Each row of a before or after table is a point. One or more steps were done to the points. Then noise was added and the rows were shuffled. The steps act on how far a point lies along the listed directions, d1 being the first. Name the steps. A step turns or swaps two directions, mirrors them in a line or flattens them onto one, adds a multiple of one to another, or multiplies one. Angles are multiples of 10 degrees, from the lower direction toward the higher: turns from -170 to 170, lines from 10 to 170 but not 90. Use the fewest steps. Two steps may share a direction if one is a turn and the other turns, adds or multiplies; they go together, in the order done. Otherwise the lowest direction goes first.

Directions:
(1): [-266, -56, 195]
(2): [-120, -215, -226]
(3): [-163, 250, -151]
Before (9 x 3):
[[5, 30, -36],
[2, 18, 81],
[29, -42, 26],
[-49, 53, -3],
[17, 66, 92],
[0, 2, -47],
[71, 71, 46],
[-10, -45, -24],
[13, 37, 46]]
After (9 x 3):
[[-8, -40, -28],
[-20, 34, -30],
[46, -32, 4],
[29, 6, 81],
[61, 84, 39],
[-17, 5, -45],
[-64, 35, 25],
[21, 32, 47],
[29, 55, 96]]
Steps: turn d1 and d3 by -30 degrees

Directions:
(1): [66, -132, -388, 312, -192, 100, -99, 38, -88]
(2): [-302, -111, 230, 129, -209, -92, -225, 228, 89]
(3): [28, 280, -8, 108, -154, 170, 225, 133, 352]
Before (12 x 9):
[[30, 17, -74, 68, -91, 24, -34, 28, 33],
[32, 50, -45, 32, 40, 24, 37, -42, 26],
[31, 77, -2, -25, -32, 8, 85, -12, 35],
[13, -2, 14, -43, 34, -13, 25, -14, -29],
[6, -41, -50, 90, -46, 25, -27, 50, 8],
[-9, 35, 20, -37, 26, 9, 24, -17, 52],
[-68, -42, 25, 60, -58, -9, -98, 60, -6],
[1, 24, 26, 7, -12, 4, 15, -25, -6],
[25, 40, -4, -98, 84, -14, 2, -52, -58],
[3, -62, -27, 15, 35, -22, -41, -35, -92],
[-55, -55, -16, 77, -81, -10, -97, 61, 16],
[31, 10, 2, -49, 30, 17, 25, -33, -11]]
After (12 x 9):
[[72, -8, -59, -58, 43, -30, 42, -87, -104],
[-183, -25, 199, 31, -112, -58, -128, 146, 111],
[8, 6, 3, 16, -12, 4, 4, -34, -37],
[89, 18, -88, -28, 39, 46, 51, -63, -37],
[-192, -30, 179, 70, -123, -41, -139, 160, 88],
[13, -30, -59, -2, 30, 5, -19, -46, -32],
[89, 47, -58, -38, 123, 8, 56, -115, -40],
[-23, 25, 116, -82, 7, -55, -34, 6, 20],
[-59, -2, 139, -21, 7, -24, -21, 67, 54],
[58, 9, -79, 2, 11, 28, 55, -20, -27],
[22, 76, -9, 28, -11, 53, 72, 14, 62],
[132, 80, -189, -13, 53, 75, 74, -74, -45]]
Steps: turn d1 and d3 by 160 degrees; multiply d2 by 2.5

Directions:
(1): [173, 66, 188, 136, 80, 39, 185, -48, 222, 240, -73, 111, 183, -345, 215, -19, -112, 450]
(2): [312, -206, -185, -35, -55, 114, 77, 433, -91, -231, 172, 162, -24, 13, 128, 77, 319, 209]
Before (13 x 18):
[[65, -76, -114, -42, -28, 21, -25, 186, -78, -108, 39, 22, -35, 90, -17, 28, 107, -54],
[-22, -10, 29, 6, -27, 19, -16, -17, 23, -1, -1, 7, 4, 0, -4, -5, 16, 8],
[73, -35, -48, -24, 3, -3, 44, 94, -35, -43, 1, 30, -35, 15, 35, 12, 27, 1],
[-70, 69, 30, 1, 7, -4, 7, -107, 51, 86, -72, 1, 40, -44, -8, 2, -93, -15],
[63, -46, 5, 9, -29, 23, 65, 30, 7, 16, 40, 31, 6, -37, 22, 13, 45, 90],
[-55, 26, 25, 11, 20, 5, -2, -56, 20, 60, -23, 2, 26, -33, -15, 9, -49, -36],
[7, -7, -4, -15, 24, 41, 29, 14, 4, -9, 21, 16, 6, -19, 29, 19, 12, 42],
[-97, 1, 13, -4, -1, -29, -23, -73, -19, -16, -2, -37, -11, 48, -58, -19, -28, -76],
[30, -5, 31, 21, 27, -1, 25, 15, 46, 34, 15, 12, 52, -44, 31, 16, 3, 94],
[-13, -22, -17, -23, 1, -9, -41, 27, -30, -42, 27, 8, -5, 28, 16, 12, 41, -53],
[-77, 34, 72, 12, 18, -61, 24, -83, 47, 96, -32, -25, 33, -50, -13, 3, -83, 39],
[-87, 57, 40, 2, 2, -27, -31, -137, 59, 65, -52, -45, -22, 30, -21, -37, -79, -54],
[-9, 41, 43, 3, -10, -14, -21, -86, 35, 37, -27, -14, -6, -11, -27, -12, -91, -23]]
After (13 x 18):
[[-8, 73, 92, 52, 45, -22, 32, -78, 95, 148, -98, -5, 78, -106, 30, -26, -126, 75],
[-31, -24, -40, -19, -3, 19, -20, 35, -37, -24, 21, 13, -12, 31, -32, 28, 29, -82],
[59, -37, 12, 14, -26, 22, 67, 20, 15, 25, 36, 30, 10, -42, 26, 7, 36, 97],
[20, -16, -34, -30, -39, 2, -43, 15, -30, -59, 24, -4, -48, 63, -44, 7, -4, -74],
[7, -3, -1, -13, 25, 40, 30, 11, 7, -6, 21, 14, 10, -23, 32, 16, 12, 45],
[-94, -4, 6, -4, -1, -28, -24, -64, -24, -26, 3, -35, -13, 55, -59, -17, -24, -79],
[43, 18, 29, 10, 30, -17, 68, -4, 27, 53, -48, 18, 6, -61, 51, -10, -59, 47],
[48, -39, -15, -1, 10, 9, 11, 75, 10, -26, 47, 17, 26, -1, 22, 28, 55, 64],
[-20, -23, -98, -57, -36, 22, -30, 55, -53, -74, 12, 16, -31, 80, -39, 35, 54, -97],
[-20, -16, 19, 4, -31, 22, -21, -4, 15, -15, 2, 5, -1, 9, -5, -5, 27, 4],
[-26, -64, -60, -48, -28, -35, -13, 85, -61, -72, 53, -8, -39, 79, -43, 36, 69, -45],
[-50, -16, -58, -44, -34, -7, -56, -10, -23, -64, 14, -31, -75, 125, -46, -11, 36, -117],
[-36, 22, 43, 4, 22, -20, -25, -50, 22, 34, -13, 0, 28, -32, 29, -3, -28, -13]]
Steps: swap d1 and d2

Directions:
(1): [119, 45, -280, -32, 8, 81, -112, 216, -179, -221, -155, 67, -282, -43, -256, -42, -259, -20, 73, 164, -56, -7, -86, 127, 402, -191, 430, 8, -113, -369, -335, 45]
(2): [-75, -41, -22, 370, -67, -204, 108, 251, 123, 163, 182, -203, 117, -164, -193, -241, -94, -179, -37, 242, 286, 279, -275, -473, 12, -78, 141, -166, -7, 173, -71, 166]
(3): [-151, 281, -198, -9, -135, 59, -34, 232, 21, 66, -91, -10, -194, -124, 63, 316, 227, -215, 246, -356, -51, 312, 441, -178, 72, 121, 121, -137, 35, 283, -229, -83]
(4): [80, 344, -120, 166, -210, 419, 169, 178, 121, -222, 0, 274, 311, 46, -137, -198, 95, -138, -452, -26, 91, 111, 25, 318, 60, 172, -109, -165, -120, 42, 65, 60]
Before (12 x 32):
[[-20, 57, 0, 24, -31, 47, 36, 25, 21, 32, -5, 8, 28, 3, -53, -27, -11, -15, -38, -3, 51, 23, 9, 20, 11, 21, 1, -24, -6, 3, 7, 17],
[55, 40, -21, 89, -9, 147, 46, 45, -4, -151, 21, 82, 130, 19, -128, -151, -70, -32, -194, 124, 47, -23, -117, 169, 76, -4, 14, -28, -57, -101, 2, 65],
[1, -11, 73, 26, -1, 15, 30, -41, 26, 25, 31, 10, 90, 5, 22, -64, 10, 12, -68, 24, 23, -22, -12, 10, -73, 29, -69, -5, 4, 18, 66, 20],
[20, 53, -66, 11, -19, 58, -5, 60, 3, -31, -4, -8, 15, 4, -29, -24, 1, -47, -30, 24, 11, 38, 30, 30, 25, 7, 57, -20, -9, 38, -34, -38],
[-8, -47, 1, -30, 67, -73, -25, -3, -10, 37, -39, -52, -71, -29, 40, 80, 20, -10, 77, -29, -24, 26, -9, -81, 29, -48, 67, -13, 21, 8, -39, -25],
[-81, -76, 3, 41, 31, -117, -54, -37, 9, 90, -1, -81, -80, -54, 11, 29, 11, -10, 155, -1, -1, 38, 27, -154, -51, -49, 36, 6, 38, 100, -25, -25],
[-50, 28, -1, 20, -33, -17, 27, 42, -1, 12, 28, -32, -37, -16, -9, 17, 56, -26, 41, -45, 25, 74, 49, -91, 0, 15, 12, -57, 13, 72, -4, 4],
[21, -24, 67, 27, 12, -12, 22, -14, 7, 2, 32, -5, 72, -6, -39, -60, -52, 57, -54, 45, 33, -58, -76, 3, -30, -15, -8, 12, -43, -25, 25, 18],
[33, -49, 3, 58, 1, -54, -11, -12, 15, 16, 11, -44, 17, -3, -46, -72, -45, 16, 45, 55, 47, 7, -115, -62, 7, -45, 43, 1, -22, -3, -19, 31],
[36, -12, -32, -3, -34, 12, -3, 2, 21, -55, -38, 24, 6, 37, -14, 14, -35, 16, 26, -13, 21, -5, 17, 49, 5, 18, 17, 10, 33, -59, -10, 9],
[-9, 1, 4, 21, -11, -46, 7, 12, 8, -17, 9, -52, 17, 6, 8, -19, 9, 10, 14, -25, 26, 12, -5, -74, -45, 35, 4, -14, 40, 65, 13, -3],
[6, -55, 52, 68, 6, -48, 9, 6, -15, 44, 0, -40, 10, -18, -31, -16, -32, -19, 33, 45, 59, 47, -65, -73, 15, -9, 60, 2, 14, 10, -36, 46]]
After (12 x 32):
[[58, -1, 3, 44, -21, 25, 4, -22, 19, -30, -6, 21, 60, 21, -42, -81, -18, 18, -15, 21, 27, -19, -84, 48, 1, -11, -3, -1, -34, -18, 11, 21],
[-33, 16, -17, -34, -18, 4, 2, 27, -30, -23, -4, -13, -74, 4, -11, 41, 40, -3, 55, -49, -15, 33, 64, -24, 27, 10, 25, -30, 2, 11, -15, -10],
[-5, 13, -3, -11, -1, 13, -1, -12, 24, 28, 24, -43, 41, 12, 41, 8, 41, -25, 2, -9, 7, 8, 58, -8, -59, 25, -25, 0, 30, 100, 27, -54],
[35, -13, 38, 31, -15, 37, 7, -7, -21, -14, -25, 28, 24, 16, -24, -13, -18, -3, -22, 18, 30, 3, -35, 39, 20, 22, 36, 11, -14, -23, -18, 31],
[-1, 53, -115, 38, -20, 73, -47, 56, -30, -80, -77, 63, -87, -24, -87, -22, -28, -33, 29, 15, -27, 26, 39, 57, 94, -47, 111, -21, -36, -31, -93, -6],
[24, -44, 75, 14, 28, -29, 12, -34, -6, 6, 23, -10, 45, -2, -26, -47, -62, 70, -32, 52, 22, -66, -70, -7, -36, -25, -4, 22, -40, -34, 21, 8],
[7, -75, 58, -14, 41, -71, -26, -49, -28, 40, 9, -44, -24, -11, 10, -22, -52, 42, 46, 59, -12, -43, -34, -38, -19, -36, 18, 32, 22, -47, 1, 12],
[36, 63, -62, 6, 13, 68, 9, 60, 3, -52, -65, 39, -11, -16, -20, 25, 24, -50, -53, -19, -16, 47, -2, 43, 90, -11, 71, -45, -28, -24, -53, -14],
[17, -11, -3, 24, -38, -8, 13, 0, 50, -22, -6, 7, 39, 34, 2, 13, -9, 10, 19, -23, 47, 16, 15, 16, -40, 37, -28, 9, 51, -10, 17, 12],
[-39, -113, 181, 40, 66, -44, 46, -136, 54, 48, 111, -56, 175, 27, 61, -53, 31, 29, -68, 39, 41, -59, -82, -16, -162, 41, -181, 25, 47, 89, 170, 25],
[-40, 0, 42, -12, 5, -18, 9, -34, 2, 79, 3, -31, 1, 14, -4, 16, -9, 14, 29, -24, 25, -15, 19, -20, -32, 16, -31, 16, 23, 15, 33, 0],
[7, -6, -30, -10, 6, -32, -24, 18, -24, -61, -19, -31, -33, 13, -16, -9, -24, 24, 26, -21, -5, -18, -1, -33, 0, 6, 49, 1, 28, -1, -26, -6]]
Steps: turn d1 and d4 by 120 degrees; flatten d2 and d3 onto the line at 100 degrees
